Each row of a before or after table is a point. The points were changed in one or more steps. Then noise was added and the rows were shuffled. The steps act on how far a point lies along the listed directions, d1 being the first. What was done? A step turns or swaps two directions, mirrors them in a line or flattens them onto one, adds a multiple of one to another, or multiplies one. Angles are multiples of 10 degrees, from the lower direction toward the higher: turns from -170 to 170, lines from 10 to 170 but not 90. Use the fewest steps. Two steps may share a direction if one is a turn and the other turns, adds or multiplies; they go together, in the order done. Otherwise the lowest direction goes first.
In the rows, 128 means zero.

Directions:
(1): [ 65 115 128]
(2): [115 190 141]
(3): [130 115 191]
Before (12 x 3)
[[130 184  97]
 [128 143 151]
 [147 112 130]
 [123 130 140]
 [148 152  82]
 [137 126 139]
 [125 142 127]
 [ 96 141 138]
 [100 155 105]
 [123 127 113]
 [150 170 155]
 [140 113 122]]
After (12 x 3)
[[ 99 170 139]
 [147 249 160]
 [127 162 134]
 [142 125 123]
 [134 200 117]
 [115 142 126]
 [ 97 221 182]
 [176 157 149]
 [136  79 132]
 [105 184 110]
 [120 121 136]
 [135  88 123]]
Steps: turn d1 and d3 by -80 degrees; multiply d2 by 2.5

Directions:
(1): [ 80 105  82 154]
(2): [ 78 112 176 106]
(3): [155  59 128 117]
Before (11 x 4)
[[147 124 123 127]
 [136 154 125 136]
 [127 147 110 135]
 [148 142  73 146]
 [157  95  97 138]
 [106 140 178 105]
 [133 136  67 143]
 [143 150 110 140]
 [121 143  92 159]
 [156 141  82 154]
 [171  58  65 141]]
After (11 x 4)
[[107 103 127 123]
 [213 138 139 114]
 [ 60  80 102 151]
 [112 111 152 115]
 [128 144 148 118]
 [  8 171  97 154]
 [ 34  92  95 133]
 [ 52 101 127 124]
 [135 112 155 116]
 [ 63 106 144 128]
 [ 71 153 124 138]]
Steps: multiply d1 by 2.5; turn d2 and d3 by 170 degrees

Directions:
(1): [182 120  74  83 131 150]
(2): [143  75 109 177  77 132]
(3): [ 88  94  79 130 169  89]
(4): [145 121 131 174 187 178]
Before (9 x 6)
[[127 151 181  97  65 120]
 [118 113 158 168 166 138]
 [152 157 179 123  32 111]
 [134 155 167 151 130 141]
 [ 76 127 181 190 123 118]
 [138 149 124  71 106 129]
 [121 125 120 195 137 138]
 [101 121 161 213 160 191]
 [121  93 105 199 179 159]]
After (9 x 6)
[[ 90 110 110 105 114  98]
 [144  82  77  81  86 109]
 [136 159 162 171 182 194]
 [160 157 120 161 140 161]
 [159 143 101 108 158 142]
 [168 146 156 121 168 168]
 [170  72  42 101  63  86]
 [197 146 122 103 104 182]
 [167 162 122 122 186 227]]
Steps: turn d1 and d3 by 130 degrees; add -0.7 times d4 to d2

Directions:
(1): [140 123 100  61 154 136  61  86 136]
(2): [ 50  91 105 151 169 152 106 158 151]
Before (13 x 9)
[[  7  71  83 166 199 165  92 173 170]
 [ 79 111 108 134 163 152 109 135 155]
 [150 129 133 117 119 120 129  94 116]
 [126 140 146 166  72  93 179 156 116]
 [117 120 122 129 133 128 118 139 133]
 [126 128 102 122 125 146 125 127 138]
 [161 144 132 104 119 120 120 116 129]
 [137 135 138 136 122 137 136 116 115]
 [172 111 130 109 116 116 120  99 140]
 [ 79 116  96 130 158 139 108 147 138]
 [160 147 131  96 122 126 137 117 116]
 [146 152 153 153 103 119 162 152 126]
 [173 145 111 103 117 114 129 128 117]]
After (13 x 9)
[[173 147 117 114 111 112 142 134 116]
 [  8  79 103 205 178 157 138 196 162]
 [161 148 138 106 117 123 149 123 115]
 [171 115 142 134 103 110 149 112 135]
 [ 80 122 111 159 143 132 142 164 134]
 [152 130 139 128 114 118 141 100 115]
 [126 131 110 137 117 143 144 136 135]
 [ 80 117 124 167 147 145 147 154 150]
 [144 140 118  86 138 132  85 112 139]
 [117 121 126 137 129 126 126 142 132]
 [137 132 131 123 128 138 120 109 117]
 [123 122  95  68 124 112  67  97 134]
 [161 147 141 122 110 116 140 127 127]]
Steps: mirror d1 and d2 in the line at 100 degrees

Directions:
(1): [190  76 117 157  85  66 115 118 153 127 162]
(2): [ 80 146 154 187 164 106 162 112 173 107 182]
(3): [165 186 111  84 188  83 100 145 150 154 155]
(4): [105 141 136 197 139 101  51 134 107 158  86]
(5): [165 100 176 140 161 178  89 187 147  87 143]
Before (10 x 11)
[[128 111 115  83  88 147 136  84 100 113 103]
 [132  61 165 231 115 124  64 169 149 146 144]
 [115 157 109 102 144 141 141 124 109 171 112]
 [ 80 114 107 145  51 166 108  79  75 158  57]
 [ 71 124 120 122 126 146 186 118 132 139 121]
 [196 127 110 116 153 131  62 162 181 128 151]
 [ 86 126 131 204 145  99 128 115 151 128 124]
 [ 61 214 118 125 173 126 193  96 140 153 151]
 [186 145  96 130 148 114 163 135 160 123 164]
 [131 173  99 145 143  43  83 101 119 178 123]]
After (10 x 11)
[[101  84 151 222  86 144  60 130  79 131  67]
 [ 98 136  61 113  74 129 129  79 115 171  81]
 [151 144  94 160 129  46  20 143 108 238  95]
 [ 97 121 150 150 141 168 151 134 130 130 135]
 [132 141 151  74 158 177 126 125 129  83 136]
 [147 106 126 202 136  78  69 144 153 139 112]
 [169 102  82 121  82 154 197 111 121 118 124]
 [121  85 166 205 114 147 183 115 175  82 191]
 [122 170 170 149 202 188  27 174 138 127 117]
 [134 102 149 128 160 143 161 165 178 107 172]]
Steps: turn d1 and d2 by -70 degrees; turn d3 and d5 by -150 degrees; multiply d4 by 1.6

Directions:
(1): [239 120 106 113 102 116 125  79 137 115 162 114 154  95]
(2): [ 89 109 119 185  49 150 121 117 110 103 105  94 146  62]
(3): [178 175 138 169 132 152 136 155  81  83 105  76  76 167]
(4): [127 149 142 137  75  58 126  83 161 157  70 110 128 186]
(5): [150  34 115 156 183 128 135 116 145 150  71  99  95 117]
(6): [119 132  54  78  85 161 107 135 162 142 131 119  47 130]
Before (14 x 14)
[[159 135 117 136 119 126 124 134 114 131 128 114 143 126]
 [ 61 131 149 130 158 129 146 169 117 135  90 134 103 170]
 [147 134 130 141 119 115 139 113 133 112 116 110 136 115]
 [136 136 115 121 118 120 122 127 123 131 138 135 132 119]
 [144 136 129 141  97 122 125 111 128 128 137 122 146 119]
 [184  64 114 127 195 132 144 132 133 155  95 113 100 135]
 [144 109 117 140 145 140 124 131 120 126 118 120 108 116]
 [131 132 128 141 117 124 128 125 121 116 137 118 146 107]
 [143 122 149 150 115 125 136 114 117 118 126  99 159 125]
 [104 104 127  96 125 120 120 118 156 150 139 140 158 116]
 [146 140 135 131 101 135 133 110 126 128 128 123 162 116]
 [116  88 115 131 136 121 136 126 140 144 112 130 108 108]
 [141 138 124 146 122 140 127 111 117 106 142 112 144 106]
 [138 126 143 130 120 132 131 130 103 119 141 122 162 115]]
After (14 x 14)
[[136 147 124 122  83 114 132 114 127 125 159 141 155  93]
 [ 92 125 128 168  98 134 126 134 108 107 116 102 141  88]
 [137 160 120 120 106 143 118 133 113 112 155 138 131 114]
 [234  73 108 105 172 108 149  99 146 140 110 109 109 139]
 [ 81 132 139 169  82 132 126 129 115 129 106 114 136 113]
 [ 96 140 149 173  72 140 132 129 103 102 113  86 153 120]
 [103 119 146 160 119 150 130 146  95 114 117 109 144 109]
 [100 160 135 156  86 125 134 127 125  99 112 113 135 116]
 [ 82 141 122 174  98 159 125 128 104  98 122 101 136  92]
 [106 127 122 134 132 122 125 139 123 137 123 136 125 127]
 [201 245 139  26 142 117 133 150 118 124 224 187 148 189]
 [110 107 149 111 140 110 128 124 146 144 139 140 173 121]
 [ 81 133 143 161  92 146 134 134 115 125  95 116 151 113]
 [114 152 121 139 112 134 123 150 105 130 123 122 136 133]]
Steps: turn d1 and d5 by -140 degrees; multiply d5 by 1.6; multiply d2 by 3; turn d3 and d6 by 30 degrees; multiply d4 by 1.3
